Each wall is flat, endless, passes through zero and stands at right angles to its row. A trip goes straight from one point to another. Which walls does it cross, in order?

Walls:
(1): [-48  14]
(2): [ 19 -70]
(3): [-33  21]
(4): [-25 -23]
Trips:
[17 32] to [-34 -24] => 1, 4, 2
[20 -8] to [ -7 -62] => 4
[19 18] to [ 25 -34] => 2, 4

Walls:
(1): [  3  -1  -4 -32 -13  22 -31   4]
(2): [-33  -2   4  25  18   4  -7  -8]
Trips:
[ 19 -47  -5 -16  24   5 -43  55] to [ 82   9 -20  19  10 -26   7  55] => 1
[ 40 -56  -4 -22 -27  39   8  30] to [-22 -33  15 -76   2  13 -12  11] => none
[-15  31  46  40   4 -12  -5 -31] to [-19  13 -24  13  32  69  -5 -10] => 1
[-19 -33  15  35  -2 -18 -12 -25] to [ -3  20  42  20  27 -58  -1  70] => none

Walls:
(1): [ 48  26 -37 -27  21 -18  -6 -30   2 -51  -5  -7  49 -23]
(2): [ -8 -28 -28 -45   1  -1  20  30  60  -3  -9  -3  66 -37]
Trips:
[-28 -15 -35  40 -13 -38   1   9 -10 -40  26  -3   4 -19] to [-46   8 -10  57  18 -28  -8 -13  23   0 -22   8  -3 -12] => 2, 1
[-11  -1 -41  38  39   5  58  -7   9 -72 -19 -48  28  11] to [  9  15  -4  35 -40  10  -5  38 -33 -15  -8 -15 -26 -10] => 2, 1
[ -2  10 -98 -10  22  19  22  14  -5  29 -61 -18  35  45] to [-15  -1 -43  13 -16  -3 -14 -15  56 -33  17 -30  -4 -73] => none
[-18  -2 -41   5 -42 -10  14  -6  15  17 -36   0 -16  -9] to [ 55 -12 -45  34  39 -32  31 -21  -5 -22  27  27  54 -11] => 1
[ 15   6   4 -49   1 -14 -48 -35   5   4  26  57  -5 -42] to [  6 -48 -35   6  11  34  29 -18  25  16 -42 -37 -39  29] => 1
[ 31 -13 -14  51 -11 -27  -9  21  -6  -5 -20  11  32  31] to [-15 -23  28  32 -41   2  35  56 -36 -40 -10  25  75 -31] => 2
[-42 -60  -3 -39   1 -27  31  16 -30 -22  -3  32 -26  13] to [-12 -23  -9   5  -1 -22  29  43  -4  -4  12 -58  -9   7] => none

Walls:
(1): [  1  22  -1 -52 -65  42 -39  24 -47  -4  30  15  -3   2  -7 -16  57 -19
 -44 -28   7   6 -61  -9  46  -5  15  55  14  31  54  66]
(2): [  7  46 -19  11  10   7  35  10  -8  -7   2 -12  -6   1   7  -3  34 -43
  56  16 -17  30 -83 -10   1  66  20  -4  -8  55   5 -10]
(3): [-39 -26 -23 -18  -4  23  -7  38 -39 -29  30  10 -12  -2 -25  -7   1   1
   4  19  -4  -5  16 -49  -7  39  45   0  14 -26  -9 -54]
(4): [ 56  22 -11  -6  -9   8 -27  29  13  -5 -12 -20  47 -14  31   8  49 -12
 -13  66 -22  22   3  -1  10  34 -51  35  28  11 -29 -18]
(5): [-14  15  26 -32  45  -3  -4  -4  35  74 -56  -6  21  15 -27 -61 -17 -27
 -23 -29  43  25  15   7 -52 -35   9 -42  42 -27  -9 -92]
Trips:
[-25 -16  10 -10 -33  -6   8 -32  14  60   6 -16   8 -68  51  -8   3  23
  14  14  16  11  25   7  25   4  15  42 -21 -30 -45  17] to [ -4  13  22 -31  31 -19 -40  10  18  12 -36 -12  22  -7 -21  21 -20 -26
 -22 -10  50 -29 -47  56  -6  34  56 -47  27  15   5  12] => 5, 4, 1, 2
[ 50 -13   2  -9  -8  19 -11  -8  36 -16  54 -11 -13  -7  20  42 -23 -28
 -44  29 -38 -38 -12  18 -20  28  14  -7  -2  62 -32 -14] to [ 26 -21 -45  34   6 -14  50 -19  -1 -37 -61  -6  50   6 -49  -7 -36  16
   5  65 -43  24  16 -17 -23  22  21   6 -35 -42 -19 -63] => 3, 5
[ 14 -14  12   3  13  18  90  17 -15   2   0  -3 -27 -32  15  35  -8   1
  32  32  45  -3  43 -16  16 -25  37 -29 -38 -46 -25 -52] to [ -1  11  28   1   8 -57 -34 -29  36 -57  54 -28  -6  -8 -21  -6 -30 -49
  17  -5  -7 -36  30  17  37  -6 -21  -2  61  49  -1  -4] => 5, 3, 4
[-44  15 -11  27  23  17  -9  27 -55 -15  32  -1  23 -44  33  49   5 -49
   7  44  -8  36   9  43  42  23  21 -50  28  10 -16  35] to [ -4  33 -20 -21   8   5  22  27  -8 -29 -14   9   5   2  12 -17  38  60
  37 -26 -74 -43   9  30 -18 -20  56  -3  -2 -34 -29  -8] => 1, 4
[ 47   4 -10  -4  -1 -46  -1 -15 -12   6  -2  22  -4 -17 -38 -42   1 -14
 -24 -40  21 -48  52  12 -39 -23  24  10 -34   1  -6  21] to [ -4  -9  15  56 -14 -41 -25  32 -46 -30 -16   3 -16 -25  20 -33 -43   7
  -5  27  -2  -8  16  56  27 -40  41 -29  21 -27  23   3] => 5, 3
[ 24  29  -1  19  12 -43  12   4   8  -2 -16  23 -22  29   2  -3  10 -68
 -12 -63 -13   7 -20  30 -21   8  13 -19   2  -4 -10  39] to [-22 -34  43   4  22 -23 -27  -9  16  27  25 -46  11  28 -56  56 -27  -7
 -16  16 -30  64 -59  28 -48  17 -18  -5 -29  -1   1  -8] => 1
[ 36  41   6 -21   4  33 -15   6  10 -36  13 -32 -34 -25 -32  41  24  38
  -7  10  33 -53  67   1 -31   5  43 -34  29 -17  18  54] to [-20  14  19  12 -31 -20  -6 -24  39   8 -21 -27   9  17  19  -5 -56 -43
 -11  -9  54 -22 -67  33  35 -27   1  23 -16  31  -7  -9] => 3, 5, 2

Walls:
(1): [ 41  -7  40   0  53 -39  -6  33   3 -10  29  10  33 -11 -11  -3 -48 -19
 -17  -6  15 -71 -42 -51 -19  14  13 -39  24   1  30 -50 -23  58  -6 -22
   5  -5  63 -22  34  -8  24  44 -11 -18  -4   6]
(2): [ 16  -2 -27   1  24  15 -16 -25   5 -29   1  -7 -17 -21  44  44  56  -9
  28  14  38  37  30  26  -8   1 -11  33   0 -29  49  24  22  -1   2  95
  12 -25 -15  -3   9 -23  38 -41   1  -6   2  -6]
(3): [ 18   0  -6 -18  10 -31   8   0   7  47  24 -64  -2   7  40 -52   0 -44
  20  41  44  27   9 -19  74 -50  37  90  37   2 -27  -1 -28  52  19   4
 -28 -19   2  -2 -32 -78  44   6  20 -11   1  44]
(4): [  2  -8  -4 -14  21 -52   5 -21 -51   6 -49 -25  -4  10 -55 -19   7  -4
  35 -26   4 -19  -5   7 -25 -33  24   7  -3  11 -19 -62 -15 -58   1   9
   0  41 -25  -3 -23 -11 -24  10 -52 -18   0  67]
(5): [-13 -55  -8 -22  40 -38 -59  42 -22   2 -13 -15   4  26  23  23 -20  26
 -28  78  50 -19  46  15 -11 -36   3 -54 -10  -1 -10 -11 -12  64  10 -45
 -39 -34  14  -5 -15 -83 -42 -17 -51 -56  14 -21]
(6): [-27 -14   0  20  26  10   5   8  13 -18  -9 -36   0  39  -7 -20 -60 -13
 -41  24   3  12 -27  27   2 -13  24 -24  32  14  20  33 -35 -53  -3  49
 -17  10 -16 -50 -30  55 -14   5 -44  21  23  -5]
Trips:
[-42 -18  10  20 -28   2  21  23  20   8 -71   4  11 -17  -7  -6 -30  92
 -22  42  18  15 -25   4  43  28  13   5 -33  10 -14  21  -6  -4 -34 -46
  40  42  55 -24 -34   3  -3  24 -53   8  22 -27] to [ 59  -7  39 -16   8  14 -29  40 -46 -33 -10   2  32 -34  40  18  31   0
 -35 -22   8 -11  19  25 -35   0 -14 -17   8  12  21   8  11   8  19  -7
   5  76  41 -61  31 -28  16 -56  13  13  -1 -10] => 1, 6, 2
[  5 -82   5  23 -12  -1  26  24   3 -17  14  -4  -2   8 -30   6  34  15
  70   5   6  18  -8   2 -28 -11 -43  31   1 -15 -18 -72  26  34  23 -21
 -28 -15 -42  55  17 -38  -3   8  14   9 -32  10] to [-10   3  12  25 -24  25 -44  32  34 -12   1 -37 -18 -33 -13 -17 -64 -21
 -52  36  11 -30   4  15  34  41  21 -43   5  19  -7 -23  31  10  -9   3
  21  14 -29 -22  -5 -65  -9 -47 -15 -55   7  37] => 1, 2, 6, 4
[ 42 -27 -11   4  10  17 -16  30  -1 -15 -59  58  13  43  28  12  39 -36
 -25 -30 -10 -18  43   0  13  13 -25 -32   4  17  17  34  40 -34 -17 -13
 -33  37  -3  29  39  14 -16 -57  37   1 -35  46] to [ 31   2 -60  26 -52 -26 -11  -6  -2   5  38  55  14 -17  -6 -62  41  28
   6  12 -69  33 -15   3   5 -19 -19  39 -37   5  58 -61  12 -39  52  47
 -18   2  20  -7  12 -51  78   6 -23  12   9 -52] => 3
[-44 -40 -17 -54 -10  -6  45  -4 -48 -27 -21   0  -4  41  37  -8  47  45
  15  37 -32  -1  -1   0   3 -32  44 -35 -19  -1  23 -11  51  11 -13   4
  27  35 -23  36  -9  18   7 -70  47 -19   9  32] to [ 48 -10   4   9  11 -32 -28 -24  12 -44  -6 -15  13  41  -2  30   6 -54
  -3   9 -16  49  -6  -3  19   8  -1 -18 -44   2 -19   2  16 -21  40  35
  -1  17 -21  23  11 -14  -7 -38  23  12 -27 -32] => 5, 4, 6
[ 14 -55 -51 -61 -38 -26  54 -27 -30  19  61 -20  23  -7 -10 -27  -9  32
  -7 -31  -8   9   0 -25 -14 -20   7 -41   0  70  21 -20 -46  14  13   5
  -4 -50  27 -36 -17  32 -39  17  73   1 -16  15] to [-36   5  26   4  25  21  15 -14  12  50 -14 -34 -12  -5  13  25  50  14
  47   8 -10  15  15  -9   8  29   8  54   2  -3 -17 -39 -56  25 -33  26
  17 -53  39 -34 -10  20   7   5  50  25 -71  13] => 6, 4, 2, 1
[-30  43  -8   6 -15  49   6  26  37 -10 -20 -10  14   2  -7 -34  26   7
  46 -25  12  18 -21  22 -18 -14  48  40  24   9  -6  -6 -16   9 -17 -31
   9   2  -2 -22 -16  27  37 -17  31  26  48  18] to [ 45  -5  13  23  13  37 -45 -14 -31 -10 -44  44   7  -1   5  -5  29 -34
 -15  13 -21  60  35 -12  13 -33  -9 -24  34 -25 -19  20  10  13 -62  -8
 -31   3  25  11  46  17 -15  11  26 -35 -12   5] => 2, 6, 3, 5

Walls:
(1): [ 26  -9 -27  45  36 -29  13  -2 -34   5 -63   7 -22 -38  42   9  83 -10
 -24 -60 -41 -30  10  -3 -26  38  22   7 -44 -38 -19 -20  51   6 -42 -48
   8  -4 -16 -25 -24 -18  -5   1  40 -20  -4 -60]
(2): [ 20 -25  17  29   3 -24  26  -8   6   8 -23  29 -11   7   4  54   8 -30
 -19  -1   4  35  24  -4  47  28 -32 -26   6 -14  -6 -15   9 -23  -6  -8
  -7  -4   2 -22  -5  74 -30 -13  20  27  33  24]
(3): [ -1  24   9  49  36  33 -28 -21  21 -10  17 -13 -25  29  30  24   4  29
   0  -3 -12  44 -19  13 -15  67  12 -57  24  -2  -9 -12  36 -13  35  16
 -22  13 -15 -38   3 -60  31 -14  15  37 -21   7]
(4): [ 35 -30 -27 -31  -1  -8 -56 -17 -21  51 -11 -18 -10  39   3  10  19 -35
 -48  -2 -34 -10 -11 -10  76  31 -45  19 -43 -22  -3 -35 -29  20   0  32
  -6  -1  16  -3  26  56  -2  17 -20  -5  34 -20]
(5): [-26  37  -8  25 -24  39  -4 -22 -43 -55 -12 -35 -36 -45   1  12   7 -30
  44 -57  90  25 -17 -29 -82   3 -24  12 -62 -14 -31  13   0  -3  13  40
  13 -29  78 -26 -46  -3   5 -82   7 -41  16  -7]
(6): [-42  -4  14 -13  40 -63  24  54 -43 -19   3  11  11 -24 -12 -10  12  16
   4  12  -3 -15  21  13 -32  35  22 -31 -50 -12  43   6   4   5   1 -45
  55  34 -18  -7 -11  11 -35 -50 -57 -79  45 -17]
Trips:
[ -7  32  15  22  31  10 -22   1   5 -15 -24  -7 -18 -14   7  16 -65 -11
 -42  20  15   9 -46  49  -1 -12 -17  20  -9  10  12  43 -38  27 -14  53
 -14  20   1  34 -42  23 -46  22 -10 -24  51  17] to [ -2 -35  25  19 -21  41   4  -2  13 -11  -7  -6  -1 -40  69  23  24  -9
 -49  -4 -29  -6  27  53  10  12   3  37  21 -47  24 -26  -3  67 -33  10
  15  41   8 -15   4 -43 -21 -48 -12 -33  34  15] => 1, 3
[-65  -2  25 -13 -19 -12  51  39  31 -31 -42 -23 -40  52  63  -3  67 -45
  22  43  17   3  14  11  19  13 -24 -29 -11  35  30 -13  35   0  16   5
 -33   0 -22 -26  -5  -7 -15  62  -8 -52   2  44] to [-16 -10 -22  62 -35  34  -3  24  43   3 -18 -52  -8  -8   4 -15  19   6
  19 -27 -21  34 -22  -4 -59  14  58  44  28 -46   3  25 -33   7  41 -31
  -1 -13  -7 -45   0   8 -17  -6 -10  22  13 -11] => 5, 2, 6
[-52 -54  38   5  43  19 -12   1   6   4   5   2  -9  -8 -24   5   8  14
  23  44  -3  18  -1  -8   6  14 -42  35 -37  13 -17  29  14   1 -21 -16
 -21   8   8  74 -27  24  -9   8  -6  14  -7  -8] to [ 61  32 -53  20 -26 -34 -15  77  -8  23  44 -33 -39 -20   3  -1   2 -41
 -28 -70  55 -45  48   0  26  12   1  -2  34   4 -41  35 -22 -11 -18  41
 -12  68 -46   8  12 -10  -9 -53  14  73 -37 -44] => 6, 1, 5, 3
